Rows are points. Examples show where two turns around zero, p and q, send a point. Where does a point land after both, in the order given? Backwards means that the second turn is done in reverse. Each puzzle has new turns, and all numbers are rounded.

Turn p:
[0.19 0.06] -> [0.09 0.18]
[ 0.28 -0.35] -> [ 0.45 -0.04]
[-0.48  0.29] -> [-0.54 -0.15]
Turn q:
[ 0.20 -0.61] -> [ 0.40 -0.50]
[-0.15 -0.05] -> [-0.12 -0.10]
[-0.24  0.34] -> [-0.34  0.24]
[0.18 0.31] -> [0.06 0.35]
Where do these land?
p, then q backwards: [-0.39 -0.20] -> [-0.26 -0.35]
p, then q backwards: [-0.08 -0.45] -> [ 0.13 -0.44]
p, then q: [0.30 0.35] -> [-0.20  0.41]
q, then p: [0.17 0.31] -> [-0.22  0.28]

Turn p:
[-0.01 -0.42  0.38 -0.01] -> [-0.35 -0.23  0.35 -0.16]
[-0.13 -0.21  0.05 -0.23] -> [-0.18 -0.25 -0.08 -0.12]
[-0.42  0.38 -0.38  0.37] -> [ 0.09  0.24 -0.32  0.66]
[-0.07 -0.08 -0.31  0.20] -> [ 0.18 -0.14 -0.01  0.31]
[ 0.62  0.33  0.26 -0.32] -> [ 0.26  0.38  0.07 -0.67]
Turn q:
[ 0.62 -0.20  0.12  0.42] -> [ 0.25  0.28 -0.08  0.68]
[ 0.04  0.28 -0.52 -0.29] -> [ 0.13  0.19 -0.38 -0.49]
[-0.04  0.15  0.41 -0.02] -> [-0.14  0.10  0.40  0.03]
[-0.46 -0.05 -0.19  0.31] -> [-0.44 -0.30 -0.26  0.01]
[-0.16 -0.18  0.18 -0.42] -> [ 0.19 -0.28  0.31 -0.24]
Where do these land?
p, then q: [-0.14 -0.14 -0.24 -0.31] -> [ 0.23 -0.25 -0.28  0.01]
q, then p: [0.25 0.33 0.13 0.38] -> [-0.04  0.45 -0.15  0.33]
q, then p: [ 0.59 -0.20  0.34 -0.59] -> [ 0.22  0.42  0.50 -0.61]
q, then p: [-0.02  0.02  0.16  0.53] -> [-0.16  0.12  0.05  0.51]
q, then p backwards: [-0.48  0.20  0.03  0.03] -> [-0.15 -0.23  0.38 -0.23]
q, then p: [-0.20 -0.21 -0.42 -0.05] -> [ 0.23 -0.45 -0.10  0.01]

Turn p:
[-0.32 -0.42  0.09 -0.38 -0.29 -0.40 -0.35 -0.30] -> [-0.24 -0.67 -0.28 -0.20 -0.04  0.03 -0.10 -0.51]
[ 0.42 -0.07 -0.47  0.08  0.05 -0.04 -0.28 -0.30] -> [ 0.12  0.14 -0.49  0.08 -0.20  0.01 -0.50  0.10]
[ 0.31 -0.20  0.34  0.30  0.03 -0.24  0.41  0.31] -> [ 0.55  0.00  0.15  0.31  0.08 -0.32  0.36 -0.07]
[ 0.44  0.09 -0.08  0.38  0.15 -0.26 -0.10  0.31] -> [ 0.20  0.25 -0.11  0.35  0.01 -0.53 -0.10  0.14]
[-0.19  0.47 -0.41 -0.19 -0.04 -0.44 -0.07  0.03] -> [-0.31  0.25 -0.17 -0.53 -0.13 -0.40 -0.08 -0.08]
[-0.47  0.31 -0.41 -0.04  0.08  0.30  0.33 -0.10] -> [-0.22  0.36 -0.05 -0.52  0.14  0.33  0.21  0.28]
[ 0.10  0.18  0.46  0.45 -0.29  0.38 -0.55 -0.48] -> [-0.45  0.19 -0.02  0.79 -0.22  0.44 -0.11 -0.32]
[-0.21 -0.54  0.40 -0.20 -0.15  0.44  0.14  0.45] -> [ 0.09 -0.68  0.42  0.17  0.14  0.24  0.37  0.31]
[ 0.02  0.32 -0.35 -0.42  0.04  0.27  0.25 -0.18] -> [ 0.03  0.24  0.12 -0.53 -0.25  0.29 -0.17  0.20]
[-0.11 -0.14  0.44  0.03  0.42 -0.01  0.21  0.27] -> [ 0.22 -0.09  0.43  0.10  0.49 -0.09  0.13 -0.05]
Turn q:
[ 0.40 -0.04  0.28 -0.12 -0.04 -0.01 -0.15  0.03] -> [ 0.13 -0.11  0.24 -0.08 -0.06 -0.19 -0.37  0.10]
[-0.06 -0.90  0.25  0.25  0.18 -0.04 -0.25 -0.11] -> [-0.24 -0.72  0.01  0.19  0.27  0.38 -0.40 -0.22]
[-0.26  0.05  0.16  0.14  0.11  0.07 -0.03  0.38] -> [-0.10  0.04  0.27  0.20  0.10  0.24  0.19  0.23]
[-0.15 -0.21  0.05 -0.49  0.11  0.34 -0.10 -0.46] -> [-0.42 -0.26  0.02 -0.50 -0.27 -0.04  0.00 -0.30]
[-0.26  0.14 -0.19  0.16  0.20 -0.24 -0.29  0.05] -> [-0.15  0.34 -0.05  0.03  0.37  0.23  0.00 -0.06]
[-0.20  0.41 -0.22 -0.03  0.16  0.36  1.00 -0.43] -> [ 0.39 -0.03 -0.17 -0.23 -0.36 -0.20  1.01 -0.41]
[-0.17  0.47  0.11  0.06 -0.04 -0.28  0.37 -0.03] -> [ 0.14  0.27  0.07  0.16  0.17 -0.37  0.44 -0.05]
[ 0.32 -0.46 -0.27  0.14 -1.09  0.00 -0.25  0.14] -> [-0.11 -0.09 -0.63  0.61 -0.55 -0.12 -0.69  0.31]
[ 0.00  0.51 -0.09  0.34  0.22 -0.05 -0.22  0.17] -> [ 0.22  0.57  0.22  0.07  0.19  0.23  0.03 -0.02]
[ 0.38  0.03 -0.07 -0.47  0.21 -0.16 -0.08  0.25] -> [ 0.14 -0.01  0.03 -0.48  0.15 -0.16 -0.21  0.42]
Where do these land?
p, then q: [-0.22  0.15  0.23 -0.25  0.30  0.13  0.46  0.02] -> [ 0.07 -0.22  0.51 -0.33 -0.09 -0.26  0.10  0.00]
q, then p: [-0.15  0.02  0.06  0.13 -0.44 -0.57 -0.47 -0.02] -> [-0.52  0.36 -0.26  0.09  0.44 -0.30 -0.11 -0.08]
p, then q: [ 0.08  0.04  0.29 -0.02 -0.62 -0.14 -0.29 -0.29] -> [-0.24 -0.07 -0.38  0.42 -0.29 -0.08  0.01 -0.44]
p, then q: [ 0.26  0.55 -0.26 -0.09  0.37  0.21  0.18 -0.09] -> [-0.05  0.56  0.44 -0.14 -0.12 -0.22 -0.11  0.25]
p, then q: [0.25 0.07 0.09 0.12 0.04 0.06 0.20 0.36] -> [ 0.30 -0.01  0.18  0.23  0.14 -0.18 -0.04  0.18]
q, then p backwards: [-0.06  0.29 -0.42 -0.44  0.27  0.10  0.55 -0.14] -> [-0.30  0.02 -0.37 -0.01 -0.30 -0.34  0.64  0.10]
p, then q: [ 0.01 -0.08 -0.15 -0.25  0.29 -0.13  0.21  0.06] -> [ 0.03 -0.07  0.09 -0.35  0.10 -0.13 -0.21  0.18]
p, then q: [-0.15 -0.48  0.38  0.02  0.30  0.40 -0.53  0.35] -> [-0.07 -0.44  0.35  0.28  0.37  0.71 -0.09 -0.06]
p, then q: [ 0.23 -0.85  0.39  0.49 -0.14 -0.10 -0.66 -0.07] -> [ 0.30 -0.27 -0.47  0.45  0.26  0.79 -0.29 -0.52]
q, then p: [-0.30  0.24 -0.27  0.47 -0.41 -0.38  0.05 -0.42] -> [-0.08  0.77 -0.54 -0.11  0.06  0.04  0.00 -0.14]
p, then q: [ 0.05  0.05 -0.36 -0.18  0.06  0.43  0.30  0.24] -> [ 0.05 -0.01  0.24 -0.06 -0.19 -0.02  0.02  0.63]
